Rows are points. Each copy is the shape, with its points in the same order, stretched, turned, moved and blurred by noise. Some copies are also mirrored. Which?

Shape (5 x 2)
[[ 26 -47]
 [ 43  43]
 [ -7  -4]
 [-54   4]
 [ 19 -41]]
Copy 1 (5 x 2)
[[ 34 -24]
 [-56 -19]
 [ -5  20]
 [ -1  67]
 [ 31 -17]]
Copy 1 is: mirrored
Copy 2 (5 x 2)
[[ 28 -51]
 [ 38  37]
 [-12 -14]
 [-54  -6]
 [ 24 -48]]
Copy 2 is: only turned
Copy 3 (5 x 2)
[[  7 -63]
 [ 57  20]
 [ -7  -5]
 [-50  16]
 [  3 -52]]
Copy 3 is: only turned

Shape (9 x 3)
[[-18  17   6]
 [-23 -10  70]
 [ 27  13  48]
 [  5 -13 -45]
 [-27  -4 -23]
 [  1  37 -48]
 [ 61  22 -25]
 [ 22  43  12]
 [-35 -37  72]]
Copy 1 (9 x 3)
[[-32   3   4]
 [-27 -36  59]
 [ 20   3  50]
 [-11   5 -37]
 [-34  -3 -22]
 [-15  50 -25]
 [ 46  47 -21]
 [  9  37   8]
 [-34 -70  54]]
Copy 1 is: only turned
Copy 2 (9 x 3)
[[-34  11  -4]
 [-65 -36 -48]
 [-20   3 -60]
 [ 21 -10  25]
 [-23  -8  30]
 [ 10  44  30]
 [ 50  33 -19]
 [ -8  37 -29]
 [-74 -64 -43]]
Copy 2 is: mirrored
Copy 3 (9 x 3)
[[ -6  17  -7]
 [ 70  35   6]
 [ 30   2  38]
 [-22 -35 -35]
 [-10   7 -40]
 [-59  -5  -6]
 [-30 -49  35]
 [ -8   7  36]
 [ 86  33 -12]]
Copy 3 is: mirrored

Shape (10 x 4)
[[-32 -61  43 -38]
 [ 17 -10 101  33]
 [ 19  30  -1 -39]
 [ 24 -22 -49  -6]
 [ 25  25 -10 -40]
 [  9   8 -47 -29]
 [-40   6  13  12]
 [ 24  22 -12   4]
 [ -3  31 -45  18]
 [  4  41 -49   1]]
Copy 1 (10 x 4)
[[-30 -79  45 -57]
 [  6 -32 118  28]
 [-15  35  18 -22]
 [ 27 -10 -40  -6]
 [ -2  35  12 -26]
 [ -8  12 -39  -9]
 [-50 -39  18  21]
 [  4  13  10  20]
 [-18  16 -27  39]
 [-19  31 -30  26]]
Copy 1 is: only turned
Copy 2 (10 x 4)
[[ -7 -52  24 -62]
 [ 12   4 104  12]
 [ 24  52 -13 -21]
 [ 54  -4 -48   5]
 [ 35  43 -19 -18]
 [ 33  35 -60 -11]
 [-40   6   6   2]
 [ 31  37 -14  17]
 [  0  41 -44  40]
 [ 14  56 -49  27]]
Copy 2 is: only turned
Copy 3 (10 x 4)
[[  5 -62  66 -51]
 [ 61  36  26 -81]
 [ -3  13  36  37]
 [ 22 -46   2  47]
 [  1   0  43  57]
 [-12 -31  18  51]
 [-12  -9   5 -28]
 [ 19   2   5  31]
 [-13  -9 -25  50]
 [-20   3 -18  57]]
Copy 3 is: mirrored

Shape (13 x 8)
[[  3  36 -37 -19  40   8 -17  -9]
 [-39   5  25  47  17  34 -15  -7]
 [ 16   2  20  10   4 -31   5  65]
 [  6   1  37 -13  19 -23 -39  -7]
 [ 50  18  57  44 -22  22  71 -32]
 [-13 -12 -24 -35  25 -51 -11  -7]
 [-49  12   1   5  18   7  58  34]
 [ 18 -14 -11  24 -16   0  29   1]
 [-31  32 -26  -4  12 -24   5   6]
 [-18 -31  28  39  39  52  -1 -58]
 [ -4  -6 -48  39  20  66 -38 -35]
 [ 62   7  60   5 -81  48  58  -1]
 [-34 -21   0  70   5  30 -31 -73]]
Copy 1 (13 x 8)
[[ 22 -13 -26  -7  34 -56  -4 -15]
 [-14  37  25  50   5 -19   7  13]
 [-16  12  -8 -44   5  35 -16  32]
 [ -2  -8  32 -23   4 -26 -35  -2]
 [ 67  36  74 -21  -5  48  46  -9]
 [-29 -36  -9 -33  19 -23  -8 -33]
 [-30  -8  -4   1  35  22  59  34]
 [ 19   8  -5  -8  -8  30  20 -22]
 [-17   3 -24 -23  18 -36  28  -8]
 [ 20   6  58  64  24  -9   2 -32]
 [ 31  10 -27  71   5 -46 -14 -36]
 [ 76   0  60 -23 -54  64  42  28]
 [  3  31  36  71 -17 -42   6 -55]]
Copy 1 is: mirrored
Copy 2 (13 x 8)
[[ -9 -12  42 -27  69  -2   1 -17]
 [-34 -38  34  29  -7  36 -25   2]
 [ -7  20   3  11  -1 -55 -32  54]
 [ -3  12  29 -18 -19 -26 -34 -15]
 [ 32 -59  86  57 -69  -2  36  43]
 [  9  41 -18 -22  33  -9   9 -18]
 [-21  16  -2  17  32  22  25  63]
 [ 11 -25  10  35  -3 -12  21  14]
 [-30  19  23   5  41 -13  17 -11]
 [ 18 -58  35  21 -18  79 -21  -6]
 [ -6 -99  31   7  55  39  -7 -34]
 [  5 -94  64  15 -97 -34  45  61]
 [ -7 -65  34  60  -5  65  -9 -62]]
Copy 2 is: mirrored
Copy 3 (13 x 8)
[[  -2   38  -38  -62   13  -13  -21  -17]
 [ -49    8  -13   28    1   44  -26  -35]
 [  23    6   28    7   25    3   -8   49]
 [ -13   -7   39  -25  -26  -21  -31  -14]
 [  65   -4   -5   52  -21   50   38  -81]
 [ -20  -11   -2  -52   14  -67   15   11]
 [ -14   12  -17   10   48   40   55   16]
 [  18  -12  -44   21    1   -4   18   -7]
 [ -17   44  -18  -20   25  -28   19    4]
 [ -48  -47  -36    8  -13   44  -24  -91]
 [ -38    2 -102  -14  -18   19  -55  -44]
 [  85   -4  -13   56  -89   66   42  -14]
 [ -72  -16  -52   43  -25   -8  -31  -93]]
Copy 3 is: only turned
Copy 4 (13 x 8)
[[ -26   22    6    0   14   32  -12  -57]
 [  -3   12  -61  -13   47   13    7   34]
 [  42   -3   50  -17   35  -22  -36   16]
 [  21  -28  -13  -46   12  -13  -14  -26]
 [  76   16  -14   38   -7   30   63   25]
 [ -36  -31   33  -12   13  -19   -8  -36]
 [ -17   41   29   -7   58   10   26   38]
 [   7  -15   13   42   -3   12    7   26]
 [ -31   31   14    0   22  -16   -1  -18]
 [ -12  -29  -77   12   40   59   37   20]
 [ -41   -3  -66   42    1   68  -15   -3]
 [  83   14    8    0  -76   50   42   57]
 [ -33  -28 -108   38   16   17   24   27]]
Copy 4 is: mirrored
